Every row gives one point. Two turns around zero, p and q, are shown by what they do to some points. Write where each new point lands after one turn and then the other. Backwards means that the second turn is done in reverse. Each puzzle has new turns, and all numbers are rounded.

Turn p:
[-0.15  0.59 -2.50] -> [-0.35 -1.71 -1.89]
[ 0.96 -2.15  1.21] -> [2.13 0.53 1.47]
[-1.11  0.06  0.49] -> [-0.83 -0.19  0.86]
[0.30 1.50 0.80] -> [-0.95  1.37 -0.45]
Turn q:
[-0.62 -0.98 -0.27] -> [ 0.19 -0.65  0.98]
[-1.03  1.72  1.85] -> [-2.28 -0.43 -1.43]
[-0.88  0.05 -1.05] -> [ 0.71 -1.17 -0.12]
[ 2.54 -0.79 -0.53] -> [1.39 2.26 0.57]
Where do these land?
p, then q: [-1.11  0.17  0.15] -> [-0.77 -0.65  0.51]
q, then p: [ 1.04 -1.51 -0.11] -> [-0.40  1.79  0.08]
p, then q: [ 1.52 -0.97  1.16] -> [-0.12  1.71 -1.29]
q, then p: [-1.45  2.31 -1.20] -> [ 1.75 -2.29 -0.76]

Turn p:
[ 2.15  0.28 -0.04  0.25 -1.09  0.19] -> [ 1.28 -1.35  0.53  0.51  0.17 -1.40]
[-0.98 -0.01 -0.36 -0.55 -1.40  2.65] -> [ 1.08  0.68 -2.58 -1.06 -0.35 -0.92]
[-0.13 -1.61 -0.80  0.54  0.52 -1.55] -> [-1.75 -1.28  0.43 -0.20  0.78  0.83]
[-0.43  0.01  1.54  1.02  0.02  1.07] -> [ 0.02  0.78  0.39 -1.28 -1.28 -0.83]
[-0.92  0.36 -0.07 -0.01  0.19 -2.53] -> [-1.14  0.73  1.31  0.45  1.66  0.94]
[ 0.00 -1.53  0.17 -1.59  0.92 -2.70] -> [-0.47 -1.01  1.33 -0.12  1.37  2.85]
[ 0.30  2.50 -0.44  0.34  0.83  2.87] -> [ 0.98  1.44 -1.42  1.69 -2.35 -1.47]
Turn q:
[-2.74  1.03  1.51  0.34  0.80 -0.19] -> [-0.24 -0.83  1.70  1.61 -1.39  1.87]
[-2.39  0.40 -0.68  0.67  1.18  0.46] -> [-0.99 -0.98  0.23  1.39 -2.10  0.23]
[-1.29 -0.07  0.33 -1.13 -0.38  1.01] -> [ 0.09 -1.04  1.32 -0.75 -0.91 -0.03]
[-0.37  1.40  0.05 -0.52  1.32  0.77] -> [ 0.83 -1.12 -0.67  0.15 -1.15  0.98]
[ 3.05 -2.11  0.23  0.41 -0.30 -0.22] -> [-0.94  1.44 -1.40 -1.78  2.43 -0.35]
[ 2.70 -0.58 -0.27 -0.33 -0.99 -1.66] -> [ 0.94  2.23 -0.86 -0.83  1.91 -0.78]
[ 2.86 -0.33 -0.42  1.05 -2.00  0.11] -> [ 0.36  0.36 -1.01 -0.39  3.07 -1.65]
[-1.81  0.27 -0.75 -0.50  0.38 -0.27] -> [-0.03 -0.06  0.69  0.60 -1.87 -0.26]
Where do these land?
p, then q backwards: [ 2.59 -0.47  1.13  0.04  0.70 -0.76] -> [-2.04  1.28  0.81 -0.82 -1.02  1.04]
p, then q backwards: [-3.39  0.26  1.38  0.60  1.38 -1.00] -> [-0.16 -3.09  1.24 -0.41  1.15 -2.03]
q, then p: [-0.45 -1.99 -1.78 -0.77  0.67  0.56] -> [ 0.33  1.06 -0.53 -0.20  2.57  0.72]
p, then q: [ 1.54 -0.47  0.63  1.96 -1.68  0.60] -> [ 0.12  2.92  0.93 -0.56  0.15  0.53]
q, then p: [ 1.00  0.27 -0.58 -2.22 -0.54  1.16] -> [ 1.60 -1.53  0.25  0.48  0.92  1.39]
q, then p backwards: [ 0.03  1.25 -1.11 -0.48  0.34  0.88] -> [ 1.18 -0.34 -0.31 -0.26 -0.20  1.48]
p, then q backwards: [-1.33  1.14  0.32  0.86 -0.87 -1.44] -> [ 0.49 -1.54  0.38  0.58 -1.38 -1.32]
